Each row is a point. Each copy is the shape, with its points in the same order, turned, moved and blurred by noise. Is it also mirrored, or only turned?
(in the rows, 128 means zero)

Shape:
[[124  91]
 [ 56 153]
 [163 124]
 [150  89]
 [ 87 108]
 [185  81]
 [210 136]
 [150 160]]
Copy 1:
[[139  91]
 [ 64 151]
 [171 129]
 [157  95]
 [ 95 120]
 [187  94]
 [214 140]
 [152 171]]
Copy 1 is: only turned
Copy 2:
[[133 105]
 [193 183]
 [ 96 132]
 [108  95]
 [169 127]
 [ 77  89]
 [ 47 129]
 [ 96 170]]
Copy 2 is: mirrored
Copy 3 (8 x 2):
[[100 115]
 [194 115]
 [102 163]
 [ 82 132]
 [140 100]
 [ 54 152]
 [ 70 207]
 [135 187]]
Copy 3 is: mirrored
Copy 4 (8 x 2):
[[ 80 169]
 [170 168]
 [ 69 116]
 [ 56 149]
 [120 181]
 [ 35 132]
 [ 47  72]
 [108  95]]
Copy 4 is: only turned

Shape:
[[185 170  65 151]
 [196  84 124  88]
 [ 63 124 168 157]
 [ 62 176 162 157]
 [107 125  89  88]
 [101 155 180  57]
 [102 179 164 106]
 [155  70 165 145]
 [122 131 115  87]
 [143  77 106  60]]
Copy 1 (10 x 4):
[[163 108 164  48]
 [ 48 105 107 115]
 [157 198 127 185]
 [170 218 145 144]
 [136 151  86  93]
 [ 92 238 107 107]
 [129 222 147 110]
 [ 81 129 148 170]
 [124 162  90  95]
 [ 77 112  55 111]]
Copy 1 is: only turned
Copy 2 (10 x 4):
[[100 156  37  85]
 [181 162 135  52]
 [108  77 174 165]
 [ 64 109 159 182]
 [ 82 119 146  66]
 [ 96 175 213 120]
 [ 84 157 163 146]
 [190 109 150 113]
 [ 99 139 154  79]
 [132 134 168  24]]
Copy 2 is: only turned
Copy 3, 10 rows:
[[ 98  79 162  54]
 [160  94 179 155]
 [ 76 205  96 133]
 [ 77 195  68 100]
 [ 91  96 109 146]
 [158 139  52 155]
 [123 153  57 106]
 [144 178 174 143]
 [109 103 108 149]
 [139  86 147 191]]
Copy 3 is: mirrored

Shape, 12 rows:
[[153 125 124 110 179 193 148 110]
 [106 190  69 129  55  42 125  86]
 [165  79 128  86  97 166  50 162]
 [122 188  58 103 102  52  98 122]
 [ 72 186  97 111 110  77 117 136]
 [189 127 188 134 196 147 112  91]
 [167  67 140 133 178 136 120 121]
 [146 128 167 194 162 181 119 106]
 [122 103 164  65 131 141  47 133]
 [108 219  40 146 121  52  77 133]
 [154 105 171 155 179 134 150 158]
 [184 140 159  80 107 148  91 171]]
Copy 1 (12 x 8):
[[116  90 118 107  83 174 153 165]
 [ 93 229  51 139 148 125  74  53]
 [ 94 145 203  86 116  80 114 160]
 [ 83 202  83 147  93 123  48  74]
 [141 196  90 167 117 135  61  81]
 [ 85 106 135  90 130 214 102 202]
 [ 73  96 169 114 123 187 125 143]
 [104  87  99 137 173 167 131 197]
 [118 187 198 110 107 134  96 174]
 [ 79 188  60 191 103 105  23  83]
 [124  70 148 115 154 193  93 140]
 [126 135 156  55 109 109  73 158]]
Copy 1 is: mirrored
Copy 2 (12 x 8):
[[109  78  73 127 160 140 110  86]
 [148 187 122 157  37 119  39 199]
 [158 185  86  78 188 134 156 130]
 [125 182  99 121  78 106  42 211]
 [ 94 175 149 134 101 121  44 181]
 [176  47 107 129 162  72 116  90]
 [126  91  99 110 148  85 162 128]
 [155 102 118 199 174  92 115  87]
 [160 167 140  52 176 109 107 113]
 [105 191  89 159 115  78  18 226]
 [120  63 133 153 175 110 141 137]
 [174 128 110  90 193 167 105 151]]
Copy 2 is: mirrored
Copy 3:
[[166 151  83 174  59 110 165 129]
 [ 65 198 204 122 174 183 184 146]
 [ 70  66 147 146  50 101 121 114]
 [ 51 191 157  81 128 171 175 147]
 [ 75 202 125 111 165 132 143 144]
 [197  98 110 110  80 111 203  87]
 [165  72  96 127  88 138 150 142]
 [178  98 128 148 105  77 221 126]
 [ 79  84 114 123  84 110 130  65]
 [ 30 206 155  72 145 148 212 175]
 [185  97 104 110 113  94 145 143]
 [115 126 172  97  61  82 110  98]]
Copy 3 is: only turned

Shape:
[[145 152 167 148  99  94 121 129 116 117 123]
 [134 163 158 119 138 249 119 129 135 117 105]
 [134 143 165 129 149 101 120 143 109 109 156]
 [122 142 126 126 141  93 120 123 180 120 147]
 [128 162 118 122 160 184 130 136 155 161 155]
 [119 146 161 114 156 116 143 133 112 126 124]
 [123  46 167 128 159 171 133 105 134 121 136]
 [142  79 118 112  69 125 146 134 143 116  25]
 [123 141 134 165 114 133 127 106 112 111 141]
 [185 154 123 116 153 106 161 120 129 147 158]
 [121  99 156 104 139 117 124 110 111 124 145]
 [132 147 148 133 139 141 161 101 132 123 125]
 [126 129 161 133 106 118 167 132 121 150 130]
 [130 154 168 150 150 120 131 142 126 114 104]
 [127  77 131 117 154 112 120 139 118 112 129]
 [131 143 151 122 133 113 192 142 141 113 151]]
Copy 1 (16 x 11):
[[170 106 145 114  93 129 116 138 151 138 137]
 [185 133  89 155 180  80 154 129  56 120 148]
 [134 138 113 111  96 116 109 153 142 157 117]
 [111 148 137 128 111 186 133 143 122 133 130]
 [120 140 108 155 127 126 147 124  44 148 117]
 [123 151 126 123  95  94 121 139 123 139 138]
 [ 91 127  80 175 174 110  80 124 138 150 160]
 [137 108 190 180 163 104 141  85 185  70 150]
 [149 113 109 112 122 137 140 110 142 167 145]
 [107 119 122 104  75 135 109 100  90 116  99]
 [102 121  90 143 113 117 114 139 156 136 133]
 [135 139 107 127 108 126 124 102 110 132 160]
 [140 121 133 158  72 118 112 106 136 144 145]
 [141 141 148 115 115 103 118 138 125 148 148]
 [ 87 140 122 136 140 116 111 130 156 141 114]
 [146 171 119 139  72 132 104 100 124 137 123]]
Copy 1 is: mirrored
Copy 2, 16 rows:
[[145 114  99 137 160 150 132 124  91 168 123]
 [ 94 112 192 145 130  99  73  89 186 189  95]
 [157 121 121  93 162 110 144  99 113 160 148]
 [121 165 123  98 136  98 158 143 103 130 112]
 [117 139 215 120 136  96 128 106 136 137 104]
 [151 140 140 125 165 119 129 103 127 145 161]
 [114  93 128 136  89  73 112  94 150 107 179]
 [141 136  82 187  83 165 137 165 194 153 131]
 [122  94 110 129 155 132 128 101 131 134 105]
 [129 133 170  89 129 160 162 108 102 132 145]
 [154 130 112 120 126 111 122  97 120 120 149]
 [104 130 145 126 152 138 122 111 133 133 144]
 [149 115 141 153 154 141 120 141 107 123 145]
 [120 134 136 141 174 121 149 118 131 181 141]
 [154 113 103 113 117  98 159 106 158 125 157]
 [128 125 149 101 172 140 124 144 125 129 165]]
Copy 2 is: only turned
